Every row gives one point. Two turns around zero, p and q, are shown by what they do to some points. Where does a point land after both, in the order given? Backwards means that the second turn is done in reverse. Each puzzle has new turns, and all numbers are rounded.
(in the rows, 128 means zero)

Turn p:
[152 169  69] => [ 63  94 109]
[129 111 102] => [131  97 127]
[130 148 189] => [138 191 125]
[148 103 145] => [156 132 106]
[ 80 108 135] => [152 125 174]
Turn q:
[ 92 156  67] => [160 171  74]
[120 165 166] => [128 159 172]
[148  84  93] => [128  83  88]
[155 123 152] => [126 105 156]
[126 112 162] => [ 98 121 150]
Where do these land?
p, then q: [149 197  79] => [ 83 185  80]
p, then q: [102 106 129] => [120 106 153]
p, then q: [141  88 146] => [157  93 129]
p, then q: [120 121 159] => [152 128 151]

Turn p:
[118 109 116] => [145 116 142]
[179  73  66] => [164 167 210]
[157 159 146] => [ 97 157 111]
[124 114 141] => [119 113 136]
[107 143 156] => [112 107 101]
[ 84 171 143] => [132 109  68]
Turn q:
[168 176 167] => [191 165 137]
[148  76  78] => [112  55 131]
[102 120 129] => [102 136 126]
[132 139 154] => [140 151 141]
[124 140  76] => [125 101  82]
[ 95 118 164] => [ 99 162 150]
Where do these land?
p, then q: [144  93 148] => [106 154 154]
q, then p: [163 133  92] => [134 139 177]
q, then p backwards: [111  91 134] => [146 106 158]
p, then q: [ 94 196 137] => [124  76  72]

Turn p:
[ 97 187  87 158] => [121 172  90  68]
[ 87 147 124 132] => [ 95 151 115 112]
[160 120 162 131] => [140  87 121 147]
[153  93 141 157] => [140  84 154 120]
[144  93 126  62] => [145 146 159 194]
Turn q:
[198 126 112  93] => [170 182 139  88]
[100 144 142 132] => [106 106 142 138]
[160 164 100  95] => [149 172 170 127]
[136 139 170 111] => [117 113 149  90]
[ 86 103 125 195] => [126  76  81 172]
[ 88  92 119 140] => [ 99 120  87 151]
Where do these land?
p, then q: [167 152 137 110] => [173 142 114 138]
p, then q backwards: [186 129 116 148] => [173 135 140 170]
q, then p: [132 142  96 176] => [160  90 140  97]
q, then p: [121  98 155  87] => [104 177 122 148]
q, then p backwards: [127 138 168 135] => [132 111 139 164]
p, then q: [ 50  87 149 139] => [ 49  85 130 142]
q, then p: [113 151  73 102] => [111 108  79  91]

Turn p:
[180 107 155 197 134 141] => [ 96  68 157 161  83 142]
[ 87 197 122 157 174 125] => [105 171  90 103  67  92]
[139 100 143  85 153 152] => [141 161 161 143 139 166]
[193  91 136 117 104 100] => [112  92 153 180 175 137]
[100 140  83 106 106 147] => [179 140 119 104 140 101]
[ 84 175 143 127 112 121] => [109 145 108  73 128 104]
[113  85 114 108 113 109] => [153 119 107 134 164 155]
Turn q:
[133 160 221 154 150 161] => [102 165  34 109 143 149]
[152 122 108 131 110 157] => [144 102 119 161 118 129]
[156 175 106 134 124 155] => [118 102 112 171 165 127]
[118 143 108  95 108  87] => [115 109 165 108 141  90]
[118 102 167 157  43 134] => [185  86  81  76 107 120]
[101 118  98 152 159 103] => [137 150 174 121 142 159]
[171 116 121 108 143  45] => [ 62  97 179  95 105 137]
[ 99 108 103 134 154 152] => [157 163 148 152 125 139]
[103 107 120  86 160 157] => [133 177 141 158 105 101]
Where do these land?
q, then p backwards: [106 118 181 175 117 117] => [ 54 116 136 121 121 130]
p, then q: [114 111  82  94 185 154] => [107  72  92 157 168 146]
p, then q: [107 168 183 113  72 147] => [ 94 182 136 110 106  66]
q, then p: [160 110  80 144  95 132] => [129  80 151 144 126 171]
q, then p: [163 133 106 102 178 150] => [116  97 100  87  85 125]
q, then p: [116 149 103 130 171 112] => [100 152 131 105  92 138]
p, then q: [130 107 161 137  79  84] => [145 186 159 144  97 136]

Turn p:
[ 79 104 122 140 115 105 129 140] => [121 127 117 154 143 174 111 151]
[140 138 153 152 159  93  50 109] => [133 118 102  79 144 168 194 102]
[154 129 144 129 144 157 163 111] => [145 113 167 132 107  97 129 116]
[157 162 101  88 124 147 138 128] => [125 148 111 126 118  65 126 127]
[157 163 134 147 111 184 108 120] => [129 112 127  69  88 100 115 125]
[163 124 157  98 100 139 138 120] => [ 98 109 152 118 144  88 122 115]
[151 124 122 104 154 176 122 107] => [160 103 119 122 118  86 123  98]
[ 77  97  86 176 113  46 176 140] => [ 98 174 136 207 114 210 127 156]
[ 99 126 147 119 130 113  56  84] => [122  76  77 107 151 154 168 127]
[ 93  66  86 152 113  79 178 201] => [116 195 147 195 150 194  69 133]
[136 177 155 103 146 169 151 147] => [162 132 152 100 131  72 125 160]
Turn q:
[ 99 115 149 119 117 108 161  68] => [116 142 186 152 153  98 103 110]
[152 128  94 166 142 134 114 153] => [169 131  97  93 114 138 137 130]
[105  76 123 144 145 181 170  97] => [148 109 161 104 159  93  78 175]
[113 161  74 143 121 106 137 216] => [125 132  67  76 151 127 203 116]
[124 164  99 119 175  77 180  83] => [120 188 169 110 101  61 149 106]
[143 132 102 118  91 165 100 143] => [154  97  86 158 132 132 141 145]
[120  93 147 106 176 146  90 108] => [105 147 117 134 108 138  63 158]
[127 128 101 118  96  78  97 120] => [141 168 106 164 146 138 144  95]
[142 164 207 137 140 148  89 126] => [ 93  81 136 137  72 168 100 101]
[155 119 184 111  77 138 141 166] => [111  83 155 152 142 186 161 144]
Where do these land?
q, then p: [ 98 132  82 154 126 143 113  97] => [110 152 101 135 125 132 174  91]
q, then p: [165 135 156  64 106 147 139 119] => [126 135 174 114 118 180  87 151]
q, then p: [128  88 220 121  98 133 137 126] => [181  65 149  89 147 159  97 126]
p, then q: [165  75 100 130 202 120 159 129] => [182 111 187 138  76 123 109  90]
p, then q: [180 134 187 127  99 159 154 142] => [ 59 148 155 158 131 164 104 114]
q, then p backwards: [ 70 145 119 143 146 144  99 151] => [139 122 111 100  91 149  75 126]
q, then p: [156 147 168 123 110 117  92 119] => [116  88 134 113  88 143 100 127]
q, then p: [113 126  57 139 119 101 118 151] => [139 174 115 157  97  89 160 122]
p, then q: [ 78 171  65 151 146  88 139 119] => [170  79 100  97 141 110 195 119]

Turn p:
[104 177 167 133 105 167 134 192] => [116 123 120  86  58 112 108 185]
[ 99 111  85 165 142 126 128 134] => [138 129 139 153 101 155 104  87]
[ 85 129 185 150  98 132 177 148] => [165 146 163 104 106 138  92 191]
[122 129 146 171 160 116 134 107] => [144 144 121 133 132 184 134 133]
[162 147  70 102 130  84 103  75] => [ 91 138  94 190 181 110 142  93]
[143 123  94 104 182 127 104  95] => [101 115 127 157 146 143 180  88]
[171 131 155 124  79 175 160 156] => [108 108 132  57 141 103  89 156]
[101 142 153  87 100 177 165 163] => [110 106 176  97  96  92 115 178]
[145  96 124 123 114 113  73  86] => [162  99  94 150 170 115 146 103]
[148  95 100 120 170  62 102 124] => [145 173 115 153 150 125 170  66]
Turn q:
[115 130 114 158 165 141 112  59] => [145  98  92 182 147 113 149 165]
[ 62  87 142 155 115 122 113 117] => [111 109 105 122 135 163 199 126]
[126 141 140 121 165 122 115 203] => [117 183  92  85 128 142  97 122]
[169 159 186 118 124 105 128  60] => [207  86 132 129 124  74 128 111]
[160  98 102 104 109 138  99 186] => [ 62 128 139  88 120 127  87 121]
[177 116 133  99 110  84 168 115] => [139 124 161 138  78  90 116  83]
[110 154 133 202 114 144 130 116] => [143 149 142 130 166 116 178 174]
[147 157  99  95  98 107 136 119] => [128 125 167 149 143 116  99  90]
[ 86 110 103  99 151 189 151 177] => [ 99 149 123 128 110 213  98 159]
Where do these land?
q, then p: [130 145 134 170 180  42 184 103] => [ 83 186  83 154 171 158  59 143]
p, then q backwards: [124 132  86 134 107 124  91 136] => [144 117 118 100 156  94 119 106]
p, then q: [144 151 111 122 130 146 210  70] => [150 143  57  91 144 181 141 163]
p, then q: [124 135 152 146  95 162  82 151] => [ 67 109 149 127 112 119 112 102]
p, then q: [147 108 129 133 125 140 141 167] => [143  97 130 128 132 134 109  96]
q, then p: [117  84 170 106  87 118 106 145] => [135  99 185 139 164  96 140 140]
q, then p: [172 128 132  79 138 166  89 102] => [179 108 109 124 128 100 155  71]
q, then p: [ 72 120  93 181 186  99 124 114] => [ 78 154 143 152  92 180  70 106]
q, then p: [123 150 146  81 104 155 125 163] => [124  77 119 114 134 111 176 140]

Turn p:
[145 120 141 173  89 150 119 134 115] => [140  79 122 131 163 146 143 124 148]
[144 175 109 152  75 184 160  81 124] => [ 82 112 110 131 172 133 158  53 164]
[137 173  86 164 139 152 147 156  88] => [145 148  69 131 128 175 155  99 154]
[115 169 139 166  96 140 132 134 149] => [147 114 132 131 146 114 179  96 146]
[103  33 152  81 171 114 145 147 174] => [124 102 131 111  64  65  70 185  89]
[136 133  77 107  91 140  95 148 109] => [148 141 118  87 167 159 104 100 109]
[150  76 129 114 184  77 112 114 174] => [128 118 172 156  62 128  88 154  80]
[148 196 160 123 123 133 128 142 130] => [147 162 123 174 164 111 155 112 139]
[144  80 176  79 172  92 145 130 141] => [109 134 137 163  99  90  89 193  92]
[111 140 107 138  97  95 141 121  86] => [107 141 123  98 147 163 168 141 118]
[ 92 177  94 146 107 140 118 123 117] => [138 154 129  93 140 144 165  89 153]
[110  64 167  94 192 119  94 107 128] => [123 132 169 131  83 108  62 193 144]
Turn q:
[ 92 153  89 135 159 123 110 163  85] => [146 104 133 150 165 166 181 134 156]
[123 141 143 162 101  93 124 158 134] => [162 113 112 108 160 119 116  94 123]
[ 94 124 174 173 110 107  99 101 102] => [165 122 163 156 155 143  74  97 118]
[176 140 124 123 142 112  94 146 151] => [133  92 103 116  86 126 147 104 117]
[ 81 160 112  84  99  60 166 104 117] => [191 148 161  94 163 112 148 187  94]
[143 124 172 155 184 117 136 167  90] => [165 125  87 143 115 173 106 116 184]
[165 162 103 102  85 163 146  80 167] => [ 69 108 129 102 116  90 118 172  74]
[173  93 106 136  96 131  84 136  94] => [119  81 156 140 108  83 132  98 165]
[137 110  98 139 165 166 163  89 193] => [ 74 174  84 166 107 112 138 146  88]
[145 110 115  77  85 173 171 113 159] => [ 65 161 139  84 114  86 125 162 123]
[ 80  89 171 122 182 162 115 152 117] => [120 182 142 149 118 195 125  98 168]
Where do these land?
p, then q backwards: [146 100  91 169 146 155  98 103 136] => [148 137 178 132 140 140  78 143 100]
p, then q: [ 85 132 179  95 135 153 163 153 152] => [199 122 107 106 133  99 164 125 107]
p, then q backwards: [135 173  84 200 128 148  59 119  93] => [ 75 129 172 123 172 116  85 197  80]
p, then q: [137 123 161 132 167 101 108 126 117] => [121 109 101 107 147 136 109  89 140]
p, then q backwards: [123 113 105 144  84 123  68 134 122] => [ 93 169 158 116  98 106 105 148 106]
p, then q: [157 147 168 118 105 131 146 107 159] => [175 146 113 169 143 134 109 121 124]
q, then p: [110 114 162  78 117 123 176 104  96] => [189 156 129 159 165  95 126 126 113]
q, then p backwards: [102 141  65 167 141  97  95  95 150] => [179 159 156 143  96  87 151 154 169]
p, then q: [147 148 137  54 139 127 167 151 133] => [176  76 129 152 164 143 162 143 119]
q, then p backwards: [124 115 158 104 101 142 216 155 107] => [ 73 122 142  78 136 163 109 134  64]
q, then p: [135 111  59 166 149 140  49 116 135] => [ 71  61 127 117  93 145 180 155 156]
q, then p backwards: [136 118 167 109 124  96 190 172 137] => [ 73 136 103 102 141 161 115 174  95]
